Each row is a point. Before rounding, the points of a table are all equally far from one centre. They may lie mostly on one side of it. Where is the centre, to within rounding?
In the rows, zero is written as 100.

Points:
array([[ 63, 110, 123],
       [ 76,  83,  73],
       [ 45,  98, 100],
       [ 89,  93,  76],
       [ 46, 100, 100],
       [ 47,  94,  90],
       [ 68,  66, 125],
       [ 45,  94, 113],
       [ 52,  67, 107]])
Centre: [ 75,  88, 104]

Points (15 x 9):
array([[130, 121, 110,  66,  89, 112,  79,  96,  93],
       [110, 106, 138,  56, 124, 115,  57, 126, 100],
       [130,  78, 138, 104, 102, 126,  80, 120,  82],
       [110,  95, 148,  52,  73, 108,  60, 121, 127],
       [133,  71, 117,  69, 101, 157,  55, 117, 131],
       [101, 104, 145,  63,  64, 109,  74, 103, 111],
       [134,  90, 148,  49, 107, 129,  72, 103,  99],
       [121,  54, 126,  81, 114, 167,  88, 106, 110],
       [112,  68, 121,  88,  83, 152,  98,  74, 146],
       [116,  74, 160,  94, 100, 151,  83, 123, 108],
       [ 92, 124, 146,  62, 105, 142,  98,  97, 132],
       [127,  77, 132,  39,  96, 143,  90, 111,  89],
       [111,  86, 155,  87,  93, 158, 104,  92, 136],
       [ 99, 102, 121,  74,  69, 120,  70,  76, 135],
       [131,  63, 140,  68,  94, 125,  52, 133, 140]])
Centre: [109,  82, 116,  75, 104, 117,  97, 116, 127]

Points (23 x 20):
array([[ 75, 136,  91, 133, 124, 135,  61,  26, 116, 135,  90, 123,  92,
        109, 112,  92,  98, 103,  83, 136],
       [ 99, 142,  79,  78, 141, 147,  79,  63, 104, 124,  74, 109,  60,
        109,  68,  82, 106,  92, 134, 162],
       [ 88, 108,  49, 100, 164, 133,  84,  53, 106, 164, 106, 131, 118,
         99,  96, 103,  81, 117,  85, 105],
       [ 92, 122,  87,  92, 156, 141,  50,  54,  88, 149, 100, 110,  81,
         77,  68,  99, 101,  60, 118, 146],
       [140,  92,  88, 105, 165, 114, 111,  82, 111, 128, 132, 125,  89,
         96,  52,  70, 113, 112, 120, 153],
       [123, 154,  34, 101, 123, 134,  57,  56, 111, 129, 127, 124,  73,
        106,  59,  75,  89,  81, 116, 133],
       [ 71,  81,  73,  85, 139, 128,  57,  59,  68, 141, 116, 141,  83,
        108,  75,  91, 100, 123, 112, 117],
       [ 87, 130,  33,  88, 103, 130,  68, 101,  61, 156, 102, 141, 112,
         94, 111,  94,  99, 102, 105, 150],
       [ 91,  81,  62, 119, 113, 114,  69,  50, 129, 153,  99, 113, 112,
         76,  92,  55, 104,  92, 101, 144],
       [ 88,  93,  93, 110, 125, 106,  57, 114, 113, 159, 137, 111,  91,
        105,  82,  67,  68, 109,  95, 142],
       [121, 128,  63, 108, 147, 162, 139,  79, 125, 130, 102,  94,  81,
        113, 105, 148, 100,  97,  87, 148],
       [ 71,  89,  54, 107, 118, 123, 104,  57, 102, 178, 106, 133,  74,
        101,  58,  94,  98,  90,  99, 112],
       [ 69,  92,  58, 116, 152, 129, 118,  49, 105, 153, 108, 128, 112,
        100,  62, 118, 103,  97,  89, 133],
       [ 67,  94,  50,  57, 128, 124,  79,  93,  94, 142, 104,  89,  91,
         95, 111, 120,  82, 139, 106, 128],
       [ 87,  84,  58, 126, 166, 120, 102,  75, 109, 116, 143, 119,  98,
         75, 130,  94, 114, 137,  98, 114],
       [109, 126,  91, 121, 160, 132,  52,  87,  99, 164, 132,  91,  87,
         72,  98, 128,  69, 111,  84, 155],
       [101, 119,  95, 149, 151, 101, 127, 115,  71, 131, 114, 103,  70,
        130, 103,  96,  96,  93, 117, 113],
       [118, 122,  35, 137, 119, 127,  77,  74, 136, 152, 108,  85,  97,
        107, 100, 121,  74, 118,  81, 173],
       [ 83,  71,  74, 118, 136, 139,  88,  77, 116, 116, 103, 108,  78,
         79, 128,  61, 100,  53, 102, 138],
       [117, 124,  80,  84, 150, 115, 103,  94,  83, 150, 116, 101,  68,
        108,  73,  37, 115,  98, 112, 143],
       [106,  95,  28,  87, 130, 158,  98, 104,  66, 116,  93, 104, 108,
         73, 127,  72, 101,  91,  95, 145],
       [116,  93,  54,  96, 133, 118,  64,  74, 107, 173,  74, 133, 104,
        106,  91,  83,  86,  78, 118, 158],
       [107, 128,  62, 131, 142, 131,  82,  48, 124, 121, 120, 100,  95,
         39, 113,  83,  94,  97, 142, 129]])
Centre: [113, 113,  71, 110, 121, 121,  89,  84,  97, 121, 107, 110,  82,  90,  94,
 105, 101, 101,  97, 129]
